Rows are points. Two turns around zero, p and q, are shown by what they do to some points. Where does a point land after both, in the order given? Backwards means that the second turn is done in reverse. Each puzzle has new turns, and all numbers are rounded.

Turn p:
35,67,52 => 62,-41,54
5,23,6 => 11,-5,21
-42,-33,-27 => -54,13,-23
19,-10,-41 => 2,46,-7
-17,-47,10 => -21,-12,-45
Turn q:
23,-30,23 => 36,-17,20
6,23,-39 => -13,9,-43
14,-37,76 => 46,-6,72
-1,58,-27 => -24,45,-39
-27,-31,19 => -11,-26,36
-15,17,-52 => -35,-4,-45
Where do these land?
p, then q: -63,-14,-53 => -78,17,24
p, then q: 43,-49,5 => 9,-2,-65
q, then p backwards: 15,-14,22 => 19,22,9
p, then q: -6,31,-24 => -1,28,28
p, then q: -27,54,9 => 12,-2,60
p, then q: 39,-8,41 => 44,-23,-28

Turn p:
-7,-22,26,-22 => -33,-15,3,19
29,-27,8,63 => 53,-30,-28,33
-23,11,-38,8 => 18,41,12,-5
12,-14,10,-45 => -47,-4,-16,-4
-10,52,-6,-3 => 10,7,28,-44
Turn q:
19,11,23,16 => 26,6,9,22
-10,-36,17,53 => -20,-26,33,49
-1,10,9,-27 => 3,21,-20,-8
-38,63,18,-11 => 28,-12,-70,8
13,-3,-21,-22 => -3,11,5,-31
22,-50,-49,25 => -28,-23,64,-24
-4,5,3,-35 => -5,24,-21,-16
Where do these land?
p, then q: 0,-29,-4,0 => 4,-28,7,2
p, then q: 6,36,25,33 => -8,46,28,6
p, then q backwards: -65,-30,-4,-2 => 23,-47,46,16
q, then p: -39,10,-9,-25 => -5,48,0,2
p, then q: 18,-15,7,-25 => -24,-21,-9,-11
p, then q: 76,-7,-27,15 => -7,-10,30,-76
q, then p: 3,35,12,4 => 13,3,-33,-10

Turn p:
-8,-36,-19,57,48,30 => -61,-44,20,45,-4,6
32,-41,-7,8,34,44 => -52,1,-26,50,6,-9
12,23,-36,-17,-38,-35 => 41,26,24,-16,-18,-38
-20,69,-7,-38,-58,-2 => 35,27,-6,-84,-26,-18
19,-20,41,37,10,2 => 2,-21,-19,39,-11,39
-26,-64,36,6,12,3 => 0,-49,-24,28,48,15
-10,69,-6,-53,-8,-41 => 35,58,29,-62,7,6
Turn q:
7,0,28,30,-48,55 => -37,24,-38,25,-54,-10
-76,-17,4,-46,17,-63 => -17,-79,60,-37,28,14
45,19,42,34,10,22 => 6,55,-29,-4,-28,35
16,60,-13,-20,19,-8 => 28,-11,-40,-1,39,28
-28,-67,-22,-68,-10,-45 => 26,-68,64,-27,-6,-48
-1,19,-21,-7,52,18 => 26,3,8,36,32,29
42,-27,-35,46,-36,4 => -4,55,-10,0,-3,-63
-5,12,16,32,-6,18 => -28,22,-14,9,-9,13
Where do these land?
p, then q: 53,-49,-35,37,3,-29 => -50,67,-1,-41,3,-2
p, then q: -18,-38,27,-51,44,13 => 14,5,37,44,46,40
q, then p: -24,38,13,-32,-48,-52 => -8,3,0,8,73,-53
q, then p: -53,-29,-43,42,-15,49 => 19,-69,48,-10,-8,49
q, then p: 7,-32,9,7,22,38 => 16,-15,-15,-5,-44,21
q, then p: -13,8,-45,-4,-12,-51 => -3,22,25,21,56,18
p, then q: 22,32,63,3,3,-57 => 31,38,-58,45,-31,7
p, then q: -1,46,35,-27,-23,52 => 22,-57,-26,34,24,-34
p, then q backwards: 27,24,-25,24,25,37 => -22,-22,31,37,-24,26

Turn p:
-27,-13,-12,17,13,-28,-26,38 => 36,23,17,-7,17,15,21,-35
-6,-10,16,-6,19,32,2,-16 => -11,25,-14,-1,-5,-5,1,33
9,27,-19,-26,12,9,-20,-16 => 9,5,-21,-5,-10,-31,-32,-7
-24,-3,16,2,-17,-17,20,-13 => -5,-7,18,-1,-5,36,-13,11
18,-22,12,3,11,-27,22,20 => -6,-20,6,-28,24,12,27,-1
-16,-20,-29,-1,5,20,8,-17 => -12,25,27,-5,-18,-19,-2,10
11,4,22,12,-30,-13,-14,-15 => -16,-14,-5,28,18,19,-15,-8
5,25,-20,14,13,-4,16,11 => 2,-11,-8,-13,-28,-4,13,-22
30,12,14,-14,-27,27,-8,8 => 2,-26,-19,33,7,-22,-1,18
Turn q:
18,14,3,18,1,-2,-15,-14 => -2,-1,-15,-20,13,22,-2,3
-3,28,-6,-16,7,7,47,27 => -23,-9,44,9,15,-24,-18,18
22,4,22,-15,-9,-7,24,-14 => -9,6,3,26,11,20,-28,4
-1,-10,-21,16,-9,20,-13,-5 => -12,9,-9,-15,-16,4,26,2
-29,-14,1,7,-12,-76,-3,-9 => 36,-41,10,5,-20,18,-14,-56
-37,1,0,4,11,15,3,-8 => 19,-5,10,-7,-24,-10,6,23
20,-18,-4,20,12,15,-16,14 => -18,4,-34,-13,1,-15,10,-2
9,-9,-2,-44,10,9,-11,-7 => 12,13,-5,35,20,-4,20,8
1,5,6,11,-11,18,-14,15 => -4,23,-4,-21,-1,-9,0,0
Where do these land?
p, then q: -32,33,0,-18,0,30,28,-22 => -11,47,14,-19,1,-3,10,-40
q, then p: 14,-3,-11,1,-7,-31,-8,29 => -25,21,1,-19,2,7,-27,3
q, then p: 10,-27,-7,-4,17,-25,7,6 => -26,18,25,-4,4,4,2,-14
p, then q backwards: -2,8,19,2,21,-13,-29,-20 => 32,-1,28,7,-11,-1,-17,0
p, then q backwards: -7,-3,-13,23,-15,-3,-8,-13 => 6,-8,-4,-12,-25,-7,15,5
q, then p backwards: 36,-23,-14,-31,-2,-8,-5,9 => 26,-8,9,34,-12,5,-32,3
q, then p: 42,-7,-3,8,-5,-19,9,13 => -3,44,10,-7,-14,3,-16,-3
p, then q backwards: -24,20,-9,6,6,48,8,3 => -31,-35,9,-4,-6,32,3,-14
p, then q: -16,-2,25,3,-10,-8,-32,-9 => -4,-2,-16,-31,13,-2,13,25
q, then p: -20,5,11,10,-7,29,28,3 => 32,-15,-1,23,13,17,-1,-4

Turn p:
-21,18,-35,-54,13,-14,-14,-6 => -21,-20,-21,-25,-12,-41,0,41
-20,7,1,-32,16,-23,-8,44 => -6,18,9,-26,-44,-15,-11,30
-28,42,12,18,3,-7,2,-38 => -6,-16,-50,-16,11,24,-26,-12
1,10,-2,28,-25,31,-9,3 => 2,12,-19,14,1,8,26,-33
3,-20,35,-47,33,29,-15,20 => 19,14,17,23,-27,-54,-37,3
-1,-20,-10,6,-20,-24,27,5 => 17,-3,21,-19,11,21,19,15
17,3,33,6,27,2,-4,2 => -4,2,13,18,-9,5,-36,-15
1,6,-13,12,-53,18,36,-3 => 32,-19,-7,-14,7,16,48,-24
68,-15,-30,12,23,-45,-30,-22 => -63,-27,41,40,23,20,3,31
6,-8,-6,17,25,68,7,-5 => -2,13,3,10,25,-39,-2,-58
-25,-23,15,35,-42,-34,8,0 => 31,25,-6,-7,15,55,16,20
Turn q:
-3,46,31,-13,4,-9,39,-39 => 42,-29,22,-6,-19,-15,38,-36
-2,6,6,32,-6,-25,-6,-1 => 25,-1,6,-16,13,-10,-23,8
-7,24,-30,8,10,51,-40,21 => -22,54,22,-9,3,45,10,11
14,-10,-9,-23,-6,-33,-16,-28 => 2,-21,-9,-3,-15,-25,13,39
-1,0,-30,0,-37,8,14,0 => -20,-2,-13,-32,-26,7,-11,-8
-14,7,10,-46,-9,15,-22,17 => -2,-5,-14,24,-17,43,21,13
44,-33,35,76,31,1,15,19 => 18,47,-4,22,48,-56,-46,-30
-28,-19,31,-16,21,19,-11,-16 => 1,-10,-15,19,36,13,37,-3
-4,-20,-44,-18,-7,-26,27,27 => -43,-33,5,2,-22,-2,-36,5
Where do these land?
p, then q: 20,-35,10,-6,-38,21,-28,-9 => 12,20,20,-12,8,-34,-37,-29
p, then q: 29,-1,-14,25,-5,-7,17,4 => 2,-4,-12,6,21,-2,23,-29
p, then q: -9,-7,0,-27,-7,0,-28,42 => 27,-11,-1,-13,-33,15,-33,-8
q, then p: -27,19,16,-19,29,28,39,27 => 23,-1,-20,18,51,8,-23,-34
q, then p: -9,-11,-15,55,18,-28,-12,-29 => -18,1,24,1,-33,-14,-47,35
p, then q: -6,-19,-12,-34,-61,-10,-12,-4 => -22,6,2,15,-26,-20,-52,-35
p, then q: -49,47,32,-28,18,37,37,46 => 11,-19,-32,-24,-72,-12,28,58
q, then p: 8,-8,11,7,35,-24,16,-18 => -4,6,24,1,9,29,-28,18
q, then p backwards: 32,7,-1,27,-10,-32,-33,-37 => -43,-31,-7,-48,0,-3,7,12
p, then q: 10,10,-27,0,21,15,4,-22 => -10,-30,6,3,28,-6,7,13

Turn p:
7,4,-1,-47,21,8,2,0,-9 => -32,6,4,17,7,15,-2,18,31
-15,-18,-42,-21,-22,4,-38,19,-11 => 4,14,15,-21,56,8,-21,-18,19
5,-39,19,-7,-5,-2,-55,9,-9 => 22,17,29,-43,14,-9,6,21,30
-20,11,21,-13,-6,-18,-8,1,17 => -10,6,25,0,3,2,2,20,-26
31,15,-8,1,13,13,-7,9,-5 => 4,-8,-15,8,-8,-8,-26,8,23
1,19,-1,60,-31,18,16,-1,-7 => 45,-20,-15,17,-10,-28,1,-32,-26
-40,-26,-13,-21,15,0,9,-8,6 => -23,11,-8,-9,28,27,31,0,-6
-7,-25,6,20,-7,8,-39,14,35 => 37,27,-3,-33,15,-3,-5,22,-14
-13,15,14,16,21,-21,3,11,-5 => -16,-24,-4,-10,-5,-19,5,15,-19
29,11,4,-16,19,-10,8,-56,-9 => -8,-25,9,11,-42,42,2,3,22
14,-1,-11,16,-6,-18,63,-8,10 => -21,6,-26,13,-39,2,5,-41,-24
9,33,11,11,-12,19,47,10,-14 => -5,-9,-13,51,-18,-29,2,-18,-8
Turn q:
14,7,16,-2,-17,11,-56,-24,21 => 12,-18,29,31,8,-24,32,23,25
9,-31,1,-18,22,20,18,8,20 => 23,4,15,-29,10,-1,11,-25,-24
-73,-12,-13,-14,-13,-2,-12,-10,1 => -29,-23,19,-2,23,47,-2,37,-21
-17,7,-1,15,1,-44,19,13,22 => -3,-31,-32,5,-22,29,-3,-13,-5
9,11,-9,9,-1,10,-17,-10,17 => -4,1,3,18,5,-10,25,-3,5
23,13,15,11,-17,-3,11,-5,11 => 11,-11,-16,19,0,-24,-7,-12,4
33,-35,-4,4,-13,24,10,0,-13 => 1,9,2,-32,10,-45,-1,-3,-8
31,7,-1,1,-13,-47,-8,16,-1 => 19,-11,-34,1,-39,-11,4,14,16
-76,12,3,23,-2,1,0,47,-13 => -55,-14,25,11,-31,45,-33,4,-28
2,4,6,-38,8,7,15,-11,-2 => 32,16,3,-2,20,12,-10,3,-7
29,16,-19,-8,16,22,14,-5,-2 => 11,40,-10,4,9,-12,11,-17,-4
16,2,7,16,29,1,9,-19,-60 => -14,38,-5,-23,6,-5,-29,-9,47
Where do these land?
q, then p backwards: 4,5,3,9,-24,10,-8,19,28 => -10,25,21,16,-7,-5,21,-1,-8
p, then q: -18,-4,-26,-18,33,-44,-3,21,12 => -6,16,34,-8,5,49,-5,28,-16
p, then q: 5,-34,20,8,-7,13,7,10,-9 => 20,-2,-35,16,2,5,-5,-9,-6
p, then q backwards: 12,8,-13,-23,44,-6,-18,19,3 => -20,-7,-6,12,-21,-21,-2,-19,-41
p, then q backwards: 8,-21,-60,-37,37,-22,-9,-7,14 => -47,-9,-17,19,30,-28,29,-22,-42
q, then p: -8,5,25,-26,-17,33,21,-5,-5 => 6,-30,7,-21,-11,-16,-5,30,23
p, then q: -30,13,31,13,-34,0,-10,-4,0 => 12,2,-7,-16,-14,-16,-38,-16,30
q, then p: -5,9,3,32,-11,29,5,-29,-22 => -9,-23,-5,-23,12,13,10,29,-32
p, then q: 15,3,6,6,-33,-2,-12,11,-28 => 25,-29,-6,4,1,-4,4,-2,30
q, then p: 23,4,-16,-30,40,-44,10,-20,25 => 4,20,-40,36,-21,26,-30,-21,24
q, then p: -4,24,1,36,-10,8,39,-9,-10 => 14,-35,-3,-24,24,31,2,1,-13
p, then q: -1,-11,26,31,-18,25,-20,-5,-8 => 32,2,-29,-8,-14,-26,-3,-16,8
